Each row of a before or after table is a point. The points were changed in one or more steps. Then noise was added and the rows were shuffled. The steps act on columns, c1 being the first. What was done? A step turns or swaps two columns, mirrors them in a line or flattens them onto one, adds a multiple of one to another, or multiplies or shifts one. Angles are multiples of 10 degrees, from the lower column toward the higher: turns from -170 to 170, lines from 10 to 170 but not 90. Use the fewest steps. Two steps may share a column if one is a turn and the other turns, adds or multiplies; they go together, in the order done. Otherwise the lowest column goes first.

Before (8 x 2)
[[-0.15 -0.10]
 [ 0.54  0.58]
 [ 0.33  0.35]
 [-0.56  0.07]
 [ 0.13 -0.55]
 [-0.11 -0.28]
 [-0.30  0.14]
 [ 0.46  0.63]]
After (8 x 2)
[[ 0.29 -0.28]
 [-0.50  0.07]
 [-0.34  0.59]
 [-0.63  0.07]
 [ 0.94 -0.58]
 [ 0.06 -0.10]
 [-0.18  0.34]
 [-0.51  0.58]]
Steps: add -1.5 times c2 to c1

Before (11 x 6)
[[ 0.27 -0.53  0.12 -0.49  0.20  0.75]
 [ 0.07 -0.38 -0.28  0.09  0.11 -0.02]
 [-0.24  0.11 -0.31  0.02  0.60  0.26]
 [ 0.29 -0.52  0.23  0.27 -0.12  0.59]
 [-0.93  0.40  0.07 -0.97  0.53 -0.51]
 [ 0.30 -0.44 -0.25  0.13  0.34  0.72]
 [ 0.10  0.92  0.22  0.11  0.64  0.34]
 [-0.20 -0.34 -0.10 -0.32 -0.69  0.69]
 [-0.03 -0.36  0.19 -0.09  0.34  0.54]
 [ 0.30 -0.14  0.00 -0.82  0.13 -0.18]
 [ 0.20 -0.45  0.23  0.17  0.55  0.75]]
After (11 x 6)
[[-0.02 -0.36  0.19 -0.63  0.67  0.52]
 [ 0.34 -0.41 -0.27 -0.35  0.64  0.75]
 [-0.22  0.06 -0.24 -0.44  0.92  0.25]
 [ 0.06 -0.39 -0.31 -0.41  0.41  0.02]
 [ 0.29 -0.54  0.12 -1.00  0.50  0.76]
 [ 0.11  0.91  0.23 -0.34  0.93  0.34]
 [ 0.28 -0.20  0.01 -1.34  0.35 -0.18]
 [ 0.20 -0.50  0.26 -0.29  0.81  0.72]
 [ 0.23 -0.49  0.21 -0.27  0.19  0.59]
 [-0.25 -0.39 -0.10 -0.81 -0.41  0.66]
 [-0.92  0.41  0.03 -1.46  0.82 -0.47]]
Steps: shift c4 by -0.50; shift c5 by 0.30

Before (9 x 9)
[[ 0.81 -0.14 -0.27  0.22 -0.03  0.21  0.33 -0.29 -0.75]
 [-0.10  1.26 -0.32  0.09  0.38 -0.36  0.29  0.33  0.18]
 [-0.48 -0.24  0.65  0.25 -0.27 -0.30 -0.32  0.31 -0.76]
 [-0.56  0.31  0.30  0.20  0.35  0.07  0.40  0.21  0.34]
 [-0.55 -0.02 -0.49  0.92  0.02  0.09  0.25 -0.05  0.32]
 [ 1.06 -0.27  0.30  0.44  0.31  0.23  0.07  0.31  0.23]
 [-0.47 -0.45 -0.48  0.18  0.40  0.22  0.31  0.37  0.10]
 [-0.56 -0.39 -0.38  0.24  0.06 -0.33  0.27 -0.45  0.38]
 [-0.19  0.05 -0.33  0.14  0.40  0.44 -0.11  0.04  0.09]]
After (9 x 9)
[[-0.53  0.30  0.32  0.31 -0.23  0.09  0.41  0.17  0.30]
 [-0.59 -0.42 -0.30  0.34 -0.48 -0.50  0.35 -0.46  0.38]
 [ 1.12 -0.21  0.25  0.64 -0.34  0.39  0.04  0.32  0.25]
 [-0.26  0.05 -0.31  0.26 -0.29  0.76 -0.08  0.15  0.14]
 [-0.56 -0.05 -0.55  1.53 -0.56  0.07  0.35 -0.04  0.32]
 [ 0.86 -0.08 -0.29  0.38 -0.55  0.35  0.34 -0.34 -0.73]
 [-0.47 -0.24  0.58  0.47 -0.81 -0.50 -0.31  0.30 -0.72]
 [-0.15  1.26 -0.20  0.19 -0.27 -0.60  0.24  0.36  0.15]
 [-0.44 -0.45 -0.45  0.29 -0.17  0.34  0.34  0.36  0.09]]
Steps: multiply c4 by 1.6; shift c5 by -0.60; multiply c6 by 1.6
